Each row is a point. The last column is the point's height on a tilted bowl or saddle (a function of degree 2), plus a little noise. Count its main directions that bend up, bend down and stay straight.

Points (17 x 4):
[[-0.005, 0.027, -0.018, 0.010],
[0.053, -0.034, -0.038, 0.045],
[0.044, 0.051, 0.055, 0.057],
[-0.031, 0.013, 0.047, 0.036],
[-0.018, 0.014, -0.026, 0.010],
[-0.018, -0.008, 0.037, 0.026],
[-0.009, -0.011, -0.001, 0.008],
[-0.010, 0.006, -0.018, 0.007],
[-0.008, -0.003, 0.017, 0.011],
[0.019, -0.010, -0.044, 0.025],
[-0.015, 0.028, -0.008, 0.009],
[0.039, -0.009, -0.048, 0.038],
[-0.040, 0.023, 0.006, 0.014],
[-0.017, -0.039, 0.007, 0.019],
[0.090, -0.028, 0.020, 0.064],
[0.024, -0.045, -0.010, 0.025],
[0.001, -0.010, -0.043, 0.020]]
Directions: 3 up, 0 down, 0 straight

Points (22 x 5):
[[0.022, 0.061, 0.032, 0.022, 0.033],
[-0.032, 0.013, 0.035, -0.026, 0.003],
[-0.010, 0.028, 0.007, -0.026, 0.016],
[-0.038, -0.030, -0.008, 0.053, -0.018],
[-0.006, 0.019, -0.002, 0.029, -0.005],
[0.004, -0.045, -0.024, -0.041, 0.019],
[0.036, 0.013, -0.034, 0.035, 0.022],
[0.033, 0.020, -0.005, 0.047, -0.006],
[0.040, 0.014, 0.005, 0.039, -0.022],
[0.002, 0.045, 0.010, 0.018, 0.018],
[-0.002, -0.039, -0.015, 0.000, -0.016],
[0.019, 0.017, 0.009, -0.022, 0.003],
[-0.015, 0.010, 0.025, -0.026, -0.006],
[-0.048, 0.012, -0.009, 0.001, 0.001],
[-0.032, 0.008, -0.008, 0.015, -0.009],
[0.053, 0.009, -0.023, -0.003, 0.010],
[-0.010, -0.082, -0.062, -0.036, 0.085],
[-0.017, -0.037, 0.020, 0.053, -0.059],
[-0.029, -0.067, -0.017, -0.016, -0.014],
[0.050, -0.054, -0.005, -0.037, 0.068],
[0.008, -0.043, 0.023, -0.013, -0.026],
[-0.019, -0.004, -0.019, -0.032, -0.006]]
Directions: 2 up, 0 down, 2 straight

Points (25 x 5):
[[0.023, -0.026, 0.002, -0.005, 0.016],
[0.024, -0.038, 0.023, 0.064, -0.049],
[-0.004, -0.061, 0.016, 0.042, -0.043],
[-0.012, 0.008, 0.002, -0.007, -0.009],
[-0.008, 0.028, 0.008, 0.085, -0.073],
[-0.021, -0.043, -0.042, -0.050, 0.014],
[0.029, -0.001, 0.048, -0.006, 0.028],
[-0.028, 0.017, 0.037, -0.010, 0.003],
[-0.018, 0.016, -0.012, -0.027, -0.019],
[0.043, -0.006, -0.017, -0.050, 0.026],
[-0.011, -0.020, 0.005, -0.006, 0.004],
[-0.022, 0.015, -0.029, -0.021, -0.021],
[0.003, -0.072, -0.008, -0.009, 0.010],
[0.070, 0.013, -0.054, -0.025, 0.052],
[0.038, -0.010, 0.012, 0.030, 0.009],
[0.025, -0.007, 0.032, -0.019, 0.024],
[0.008, -0.007, -0.007, -0.061, -0.003],
[0.043, 0.007, -0.038, -0.022, 0.014],
[-0.008, 0.038, -0.006, -0.018, -0.033],
[0.022, -0.044, -0.015, 0.023, -0.015],
[0.053, -0.001, 0.030, -0.022, 0.055],
[0.009, -0.019, -0.017, -0.053, 0.006],
[0.042, -0.023, 0.016, -0.039, 0.048],
[0.018, 0.014, -0.027, -0.012, -0.012],
[0.037, -0.016, -0.042, 0.021, -0.005]]
Directions: 1 up, 1 down, 2 straight
